Each row is a point. Each table stands for the endless flat space through its points: a line for two points, a plane for three, and so on. Write the one point that lies in both, or say that there is none.

First (3 x 4)
[[ 26.9 -32.6  27.6 -10.3]
 [  0.4  -8.8   0.0  17.2]
 [  3.9  -6.9  -1.5  18.0]]
Second (2 x 4)
[[ 19.6 -14.3   8.5   0.9]
 [  1.2 -17.9   8.9  15.7]]
They share: [ 10.4 -16.1   8.7   8.3]

First (2 x 9)
[[ 11.5  -5.9  -4.1   4.7  18.5   4.6 -10.6  -4.8   4.9]
 [  3.3  -7.1  -4.3  10.7  11.9   0.2  -2.8  -1.0   6.3]]
Second (3 x 9)
[[  6.1 -11.3  -8.8  19.4   9.5   2.1  -4.2   1.3   9.5]
 [  7.0 -13.0  -9.7  24.0   5.6   3.0  -3.5   2.3  11.8]
 [  4.3 -10.0  -6.1  18.0  23.9   0.3 -19.1   1.4  -1.7]]
They share: no point

First (2 x 12)
[[ -2.1  -2.5  10.0 -12.4  10.9 -21.5  -1.6  -2.1  -9.0  20.1  -3.5  -0.7]
 [ 16.4   5.5  19.5 -27.4  27.9  -7.5  -5.6  15.9 -20.5   8.6  -7.5   3.3]]
Second (3 x 12)
[[  7.7   5.8  15.6 -20.2  16.8 -18.6 -11.0  -5.4 -20.2  22.1  -9.6  -8.7]
 [  6.1  10.8   9.2 -21.0  22.2 -17.0  -3.0  -0.6 -10.6  23.7 -13.6 -15.5]
 [  2.9  -0.2   9.4 -17.6  21.0 -13.3   6.0  14.5  -4.4  11.9  -4.1   3.9]]
They share: [  5.3   0.7  13.8 -18.4  17.7 -15.9  -3.2   5.1 -13.6  15.5  -5.1   0.9]

First (2 x 18)
[[ -5.7 -20.8  -8.7 -16.9   1.9  -3.8  12.4   1.6 -17.4  12.7  -2.5  -9.6
    1.1   8.5 -15.5   6.6  21.3   3.7]
 [ -1.1 -30.0 -10.5 -25.3   5.1   2.0   6.6  -4.0 -18.8   8.5  -7.1 -10.4
   -1.5  13.3 -21.5   1.4  26.9  -3.5]]
Second (3 x 18)
[[-18.7  -5.5  -4.2   0.2 -17.1   7.0  11.2 -14.8  -9.8  20.8  17.6  -7.6
   13.6   1.7   9.3   7.1   1.8 -11.1]
 [-10.7 -17.1  -0.6 -13.8   1.3   1.8  22.0   2.8 -11.0  24.0  -0.4 -10.0
    2.4  15.7  -7.5  24.3   7.4   6.5]
 [ -2.7  -2.0 -11.7  -4.8 -13.6 -11.0  -7.8   5.7 -28.8  -0.2  10.1 -15.1
   13.1  -4.3 -14.2 -13.9  24.3  -7.1]]
They share: no point

First (2 x 24)
[[  2.2   4.9  -8.6   7.7  -8.3  12.7 -12.3   7.6  -9.6  20.5   0.3   5.1
  -23.0  -2.0  -1.4   9.8   2.9 -12.3  14.6   3.4 -18.5  18.5  11.9 -10.2]
 [  2.4   9.3  -7.3   4.6  -6.0  13.0 -14.4  11.2 -10.6  18.2  -0.5   0.4
  -19.6  -1.3   2.3  12.0   4.1 -12.5  12.5   1.4 -15.9  16.8   9.3  -7.4]]
Second (3 x 24)
[[ -8.6  10.2 -11.6  22.2  15.3  20.2 -13.2   2.7 -20.3  20.4 -11.3  -6.0
  -28.7   5.4   4.1  13.5  11.6  -5.7  14.7  12.4  -7.1   7.9  13.5 -16.1]
 [  3.3  12.3  -4.6 -13.8 -16.1  12.4 -21.8  20.7  -2.4  20.0  11.6  -8.4
   -7.6   0.9   2.2  19.1   3.2 -21.1   9.2 -10.3  -8.6  16.8   2.8  -2.4]
 [  5.2  15.9  -5.6   8.7   1.5  12.1 -12.9  13.2 -17.0  11.1  -9.5  -0.3
  -20.0  -3.6   9.8  10.2   5.3  -7.5  10.2   4.0 -19.1  15.7   8.1  -3.2]]
They share: [  2.6  13.7  -6.0   1.5  -3.7  13.3 -16.5  14.8 -11.6  15.9  -1.3  -4.3
 -16.2  -0.6   6.0  14.2   5.3 -12.7  10.4  -0.6 -13.3  15.1   6.7  -4.6]

First (3 x 24)
[[ 13.1 -16.4   4.1  -5.8  21.7  18.0  11.1  -4.2   4.7  19.1 -19.4   4.6
   -2.4   1.7  22.6 -12.3   9.1  20.5  10.7  -2.9  -6.2  11.2 -18.9 -16.8]
 [ 16.3 -26.2  -2.7  -1.7  18.9  29.5   4.8   1.4  18.8  15.3   1.2 -11.7
  -12.6  -8.0  41.7  -7.8  22.1  25.7  -3.9  -3.4   0.8  -9.7   0.6 -24.8]
 [ 11.7 -19.8   6.7  -2.7  16.7  16.7   9.6   3.4  14.0  13.9 -11.8   2.9
   -3.6  -7.8  25.1 -11.4  14.1  17.1   3.1   0.0  -4.8   7.5 -11.4 -20.8]]
Second (3 x 24)
[[ 14.6 -20.5  14.3  -5.3  18.1   1.5  22.7   4.1  13.3   5.4 -23.1   9.8
    6.2  -7.7  20.1 -10.3   5.2  21.3  16.9  -2.0  -7.4  20.4 -28.1 -26.9]
 [  4.9 -17.2   0.0   1.0   9.0  16.6   0.3   2.0   6.2  27.0 -15.0   5.1
  -12.3  -4.4   6.3 -14.7  15.5  -1.0  -4.8   5.0  -8.8   5.9  -4.2 -13.1]
 [  5.8  -3.3  33.1  -8.1  25.7  19.9  11.1  11.7  20.9  -0.2 -12.7  25.0
   20.2 -16.5  34.9 -17.9  10.4  24.1   6.1   4.0  -5.0  30.4 -20.5  -9.7]]
They share: [  9.4 -16.6  11.4  -3.2  15.6  10.3  12.0   4.4  11.6  13.2 -18.3  10.2
   0.9  -7.7  16.8 -13.2  10.1  12.8   6.6   1.7  -7.6  16.1 -17.4 -18.8]

First (3 x 24)
[[ -0.8  -9.7  10.1 -19.5 -15.9 -12.3  -2.1  -5.3   8.2  -1.7  -3.1 -16.0
   12.5  -7.1  32.9  19.8  -3.7  -5.2  22.2  24.7  12.4  18.6  -2.0   3.9]
 [-27.4  -1.3   4.1  -0.5   5.0  -3.4 -16.6  23.6  22.6  -4.2 -19.8 -24.1
   -1.4   0.7  14.4  25.7   2.0   3.7  -1.7   3.2   7.5   6.6  15.8 -10.4]
 [ -7.2  19.7 -21.1 -19.3  12.2  14.6 -11.2   3.2  24.6  14.2  12.4 -12.9
   -9.8 -18.9   6.4   3.9  -1.6 -25.9   2.3  -3.8 -10.7  -3.0  17.8  10.8]]
Second (3 x 24)
[[-20.2  -3.8  -6.2 -12.2  11.8  -2.8  -2.3  -3.9  23.0   7.6  -3.7 -18.0
   14.4 -18.3  23.5   2.0  11.1 -27.1   4.6   1.3   1.7   2.7  19.2  -7.8]
 [ -1.3  21.7  -4.3 -12.8 -10.5   1.1 -26.2  18.7   9.9   5.0   3.1 -10.8
  -15.3   0.2  10.9  26.8 -12.9   2.4  12.2   9.4  -6.0   6.0  -4.2  23.4]
 [ -1.0  18.2  -5.0 -12.0  -7.6   3.9 -26.0  18.9  12.7   4.3   5.2  -7.4
  -10.7   2.2  14.2  24.9  -8.9  -1.6  10.4   7.1  -7.9   9.1  -1.5  19.3]]
They share: no point

First (3 x 24)
[[ 15.4  25.9  21.6   1.7  28.5  13.3 -14.1  -8.7 -26.9  -6.8   0.0   5.6
   -0.1   9.8  -2.2 -29.5 -10.5  19.5  20.0  -7.2  20.6   2.8   2.8 -35.2]
 [ 14.9  24.9  21.8  -2.9  28.5  11.8 -14.4  -4.4 -22.3  -3.4  -0.2   9.6
    1.5   6.7  -2.2 -29.9  -6.9  15.8  16.2  -8.1  17.0   2.9   5.8 -30.8]
 [ 10.7  23.3  19.7   2.6  24.9  15.2 -10.4  -6.4 -22.7 -11.4   0.1   2.6
    4.5  14.6   1.7 -24.7  -9.0  18.8  17.5  -9.6  22.6  -0.2   0.9 -31.0]]
Second (3 x 24)
[[-14.2  -2.2  20.9 -15.7  34.3  18.6 -11.3  28.6 -13.6  -4.9 -13.4  -4.9
    2.5  27.1  27.1 -23.4   2.6   0.5   8.1 -36.7  -3.2 -23.7   7.3 -18.4]
 [  5.4  21.8  13.8  -6.0  10.9  13.8  -0.7   4.3   4.2 -11.1   5.2  14.3
   24.2  10.8   2.2 -15.0   6.2   8.8  -2.2  -9.0  23.5   0.8   4.3  -7.0]
 [  2.6  15.7   3.4   3.3  12.3  25.9   0.7  10.2  -4.9   8.0   5.7  15.2
   12.6  22.6   2.6 -34.9  12.0   9.8  -6.8  -9.8  20.9  -7.8 -11.3 -23.2]]
They share: [ -0.2  15.1  16.5  -9.4  17.7  14.5  -3.9  11.1  -0.5 -10.4  -0.3   8.6
  18.5  14.9   9.5 -16.3   4.8   6.3   1.1 -17.1  15.8  -5.9   6.1  -9.4]

First (2 x 24)
[[ 10.9  -2.4   9.3  -4.1   4.3 -14.1   5.4  -1.5 -15.6 -12.4  15.2   3.9
  -18.5  11.4  -9.1   1.6  20.0  -3.2  -6.5  -0.1  -0.7   0.0 -14.7 -13.5]
 [ 18.1  -5.1   8.7 -13.1   9.7 -11.4   9.6  -0.3  -8.4 -23.8  19.1  13.5
   -6.5   8.4 -17.5   5.5   6.2 -16.1 -11.3 -10.0   2.3 -12.0 -10.8  -1.2]]
Second (2 x 24)
[[ 14.8  -0.6  15.5 -14.3  13.6 -10.7  12.2  -0.2  -4.1 -13.5   6.4   1.0
  -21.9  16.8 -18.9  -3.7   6.7   5.2 -17.0 -11.3  -1.4 -13.7  -8.0 -13.6]
 [ 17.0  -0.6  19.4 -18.7  15.8  -8.1  13.1   0.5  -0.2 -12.6   3.1  -0.2
  -24.1  20.3 -23.6  -8.1   2.0   9.7 -20.2 -15.7  -0.6 -18.3  -4.0 -14.7]]
They share: no point

First (3 x 24)
[[  8.0  15.9 -10.2 -23.8  20.0  11.5  -5.2  17.6  22.3  20.2  -3.9  24.6
  -18.3  -8.5  12.7  15.5   7.1  10.1  -8.2  -5.7 -24.5   9.1 -13.4   7.1]
 [  3.5  24.1  -9.4   4.4   7.2   5.1 -26.0  -9.2  10.7  10.3 -28.2   3.7
    2.3   0.8   8.5  15.3  26.3 -14.4  -5.9   0.0  -0.9   9.0  -6.7 -14.5]
 [ -0.4  27.5  -9.8   8.2   3.2   3.1 -28.8 -12.4  12.3  10.6 -31.5   1.8
    5.7   0.7   9.9  13.1  30.7 -18.3  -8.6   2.7   1.9  11.1  -9.8 -15.3]]
Second (2 x 24)
[[ 11.1   9.5 -15.4 -21.2  25.0   9.5 -19.6  -2.8   6.7   8.3 -15.0  23.5
  -15.1  -4.6  10.1  18.9  17.9  -9.0  -5.9  -5.0 -12.1  16.0 -16.1 -12.3]
 [  6.0  22.7  -6.7  -6.8  10.9   9.2 -11.5  10.1  20.2  18.5 -14.1  10.9
   -7.0  -3.4   9.8  15.3  12.8   4.2  -5.6  -3.8 -15.1   4.0  -4.7   1.2]]
They share: [  7.7  18.3  -9.6 -11.6  15.6   9.3 -14.2   5.8  15.7  15.1 -14.4  15.1
  -9.7  -3.8   9.9  16.5  14.5  -0.2  -5.7  -4.2 -14.1   8.0  -8.5  -3.3]

First (3 x 24)
[[-19.8 -11.7  13.8   4.3 -22.6  -9.3  -2.8   2.9   1.7  -0.4 -11.0  -6.2
    6.8  15.8  -3.1  -3.2 -22.9 -12.8  -9.1 -12.9  -8.7   1.5 -19.3  17.4]
 [-14.7  -4.5   5.4  -3.2 -13.0  -8.7  -9.4  17.0  -6.1  13.1   1.9   4.3
   -6.4   3.5  -3.4   7.0 -13.6  -7.1 -16.6 -12.6  -8.7 -12.0  -6.1   3.6]
 [-19.6   3.3  -4.6  -4.9  -5.2  -4.1  -7.0  22.5 -15.1  19.0   2.0   2.6
   -7.4  -0.6 -10.5   3.4 -20.1  -6.2 -18.1 -10.5  -1.5 -24.9  -4.3   6.2]]
Second (2 x 24)
[[-13.6   2.0   2.7  -3.9  -8.7  -3.8  -2.9  18.6  -7.9   5.8   4.7   0.0
   -4.6   2.7  -8.5   2.7 -22.7 -11.2 -15.2 -10.8  -1.9 -19.0  -8.0   3.0]
 [-16.4   1.6   6.7  -7.9 -24.3  -6.2 -12.9  11.4 -14.3  23.8  -3.3  -3.6
   -5.0   9.1  10.3  15.1 -12.7  -5.2  -4.0 -19.6  -6.7 -15.0  -0.8   7.8]]
They share: no point

First (4 x 24)
[[-19.1 -15.9   3.0  30.1  28.9   1.7  17.2  -7.8  10.1   5.7  -3.8  25.6
  -16.2  10.0   1.6   4.3  -2.2   6.9 -18.6  18.2  12.9  29.9 -10.6   7.3]
 [ -2.3  -5.5  20.8   6.1  13.1 -19.1   1.2 -14.0   7.1  12.7 -12.9  15.1
   -6.4   8.8 -10.3 -10.0   2.4  11.5  -7.6  22.7  15.4  23.6 -16.8   9.8]
 [-11.9   1.0  15.5   1.9   8.1 -20.4  -2.5 -25.6   1.7  21.8 -16.0   7.0
  -14.6  13.9 -15.9  -8.4  -0.2  18.5 -14.9  16.7  -8.2  20.0 -10.7   6.0]
 [-12.5 -21.6  10.1  27.1  25.3  -5.4  12.7  -4.2  -0.9  12.2  -5.5   8.1
  -17.6  15.1  -0.2  -4.3   9.0   2.1 -16.1  13.2  13.9  15.3  -4.5  18.3]]
Second (4 x 24)
[[  6.4 -18.4  19.5  15.3  -1.2 -20.8  -3.0 -18.7   7.2  13.2 -14.9  15.6
  -14.1  28.3   3.3 -14.7  11.7   4.4  -9.0  20.7   8.7  10.6  -4.6  20.0]
 [  2.4 -19.2  13.8   4.4  20.9 -22.6   1.6 -16.0  -9.2  15.2 -14.8   7.6
  -21.1   8.1  -0.4   2.5  21.9  -2.4 -21.9  14.8  15.3   8.6  -7.8  34.2]
 [  0.7 -13.2  23.9   1.4  18.5 -26.8   8.2  -3.7 -10.0  14.9 -18.7  20.9
  -25.8  13.8  15.8  -6.9  10.7   2.6 -13.6   9.4   9.4   2.8  -4.0  31.8]
 [  9.7 -17.7  25.0   2.5   6.0 -32.8  -2.2 -14.1  -2.1   9.4 -25.1  27.4
  -22.0  25.7  20.6  -2.8  14.1  -0.6 -16.6  17.0  12.3   0.6   0.5  35.1]]
They share: no point

First (2 x 24)
[[-15.4  24.2  -5.0  -1.7  -4.2   0.7   8.1  13.1   4.4   8.5 -16.6  -1.4
  -13.8 -21.5  13.8 -21.6  18.8  -3.7  25.6 -24.4 -11.7   6.3   1.6 -16.8]
 [ -6.2  15.4 -16.6   3.1  -9.4   2.3   3.7  14.3  -2.4  -6.7 -14.2  -5.4
   -0.6 -17.5   4.2 -10.4   5.2 -15.7  10.8 -16.8 -13.7   7.9  20.0  -9.6]]
Second (4 x 24)
[[ -2.9  27.3  -9.9   3.4  -5.7   5.3   4.6  36.1  -7.1   3.4   3.6  -5.0
    7.3 -30.6  20.5  -1.2  24.5 -25.4   4.7 -17.8 -10.7   6.0  17.5  -2.5]
 [ -6.5  15.6 -20.7  14.8  -8.4   9.7  12.1  22.2   3.5 -20.6 -10.9   3.2
   -1.8 -16.8   8.0 -10.2  10.9  -9.3  12.7  -7.6 -36.7 -11.4  20.7  -6.6]
 [  0.7  10.2  -9.3  -5.0  -4.2  11.6  -7.1  30.1   5.8   8.5   5.7 -24.8
   -3.2 -39.0  20.8 -24.3  18.8 -18.5  16.1 -13.9 -13.1   6.9  19.6  -9.7]
 [ -6.8  23.1 -19.1  15.4  -8.2   7.3  14.5  27.5  -2.2 -18.0  -7.8   7.4
    3.3 -17.5  10.9  -1.6  15.9 -14.8   7.3 -10.1 -31.6  -9.0  19.6  -3.5]]
They share: no point

First (4 x 24)
[[  9.2   2.7  -2.5  14.7  15.8  -9.4  26.6   5.2  10.2   2.2  -9.2  -8.2
   14.2  -9.7  -6.6  -8.8   5.2   1.3  13.9   1.7  -3.3 -14.5   8.9 -14.2]
 [  3.8   3.5   7.5   3.3   8.4 -14.0  19.0   9.0  10.2  -0.6 -21.0  -6.2
   14.0 -18.1   9.8 -15.0   7.6   0.3   1.1  12.7 -12.1 -15.9  28.7 -34.8]
 [ 11.3  -4.8   5.6  15.2   8.6 -11.3  28.4  10.9  21.4  -3.4   2.6 -21.2
   21.7   1.0  -7.6   6.9  -0.4 -13.9  17.4 -14.4  -7.0  -1.9  -7.5   2.9]
 [ -0.1   3.7   0.7  13.7  13.9 -24.7  13.2  26.6  19.6  -6.0  -9.6 -14.2
   20.7  -3.8 -12.6   7.1   6.5  -8.1   8.9 -15.5 -14.7  -5.3  -9.9   2.5]]
Second (2 x 24)
[[  6.6  -0.9  13.5  -4.7  10.9 -24.3  14.4   4.9  23.6   4.1 -16.1 -11.9
   32.7  -5.8   3.0  10.4  16.8  -0.1  -2.7  11.0  -6.4  -6.2  10.8 -20.8]
 [  5.8   0.8  10.8   0.0  11.7 -22.7  16.3   7.9  22.0   2.5 -14.5 -12.4
   29.0  -6.4   1.9   7.0  13.6  -3.3   0.0   6.6  -9.2  -6.6   8.8 -18.3]]
They share: no point

First (5 x 24)
[[-12.2  -7.2 -19.6  10.9  24.7   8.1 -11.3  18.1  -4.3   5.3 -18.3   8.2
   -4.6  -9.3   9.0 -25.7   8.3   1.6 -27.2  13.2   6.5  11.8 -14.4  19.1]
 [  6.2 -22.0   2.6  26.1 -14.1  18.9 -18.9  25.5  -8.3  -0.3  -2.5 -14.6
   28.6 -13.3   4.4   7.7 -22.5  -0.8 -21.2   2.2  14.7 -12.6  -2.0   4.9]
 [ 14.6  14.2 -40.7  26.2  34.4  16.5   9.5   7.7   3.8   7.2 -15.2   2.5
   -2.4 -28.9   3.9 -11.0   7.4  -8.6 -20.0  18.2  35.2  -9.1  -8.2  22.1]
 [ -4.6   8.4 -20.8  21.0  13.4  29.1 -18.3   5.4  -9.8 -14.0  -0.9 -26.5
   -2.6 -25.3  25.2   2.1  -1.6  17.4 -35.0  -0.5  14.5   3.9 -11.6  22.6]
 [ 26.7 -11.2 -21.3  37.3   5.1  17.7   8.1  21.9  -2.2   8.5  -5.8   1.0
   20.8 -20.3  -4.8   3.1 -13.3 -17.6 -19.1   9.4  37.2 -22.5   5.8   6.5]]
Second (4 x 24)
[[ -8.0 -10.2  -6.5  22.1  28.3   1.6 -18.1  23.6   3.3  19.8 -18.0   3.2
   -2.1  -9.0   2.2 -12.9  -3.4 -10.7 -22.2  27.0  17.0   3.8 -23.9   7.3]
 [  4.5  -1.5 -28.2  21.4   2.8  17.7   3.4  19.8  -4.3  -0.4 -21.3   0.8
   26.9 -24.1  -3.0  -6.3  -7.2  -5.7 -13.1   6.2  13.8 -11.2   4.5  18.3]
 [ -6.3  -5.6 -23.8  25.6  17.2  11.9  -5.9  22.7  -0.9   8.9 -15.1   1.0
   10.9 -18.1  -1.4 -13.7 -10.9 -12.2 -11.3  10.1  11.6  -4.2 -11.8   7.8]
 [ -9.8  -2.9 -16.9  31.1   9.5   6.5  -0.4  32.5  -5.9  11.2 -43.8   3.6
   27.8 -17.3  -9.3   6.4  -7.8 -14.9 -26.8  23.6   7.8  -0.6   5.9  13.9]]
They share: [  2.2  -6.0 -16.9  18.5  14.7  10.7  -7.9  18.8   0.3   8.3 -16.0   1.8
  11.4 -16.9   1.5 -11.4  -3.3  -5.2 -17.0  15.7  18.0  -5.2 -10.6  14.8]
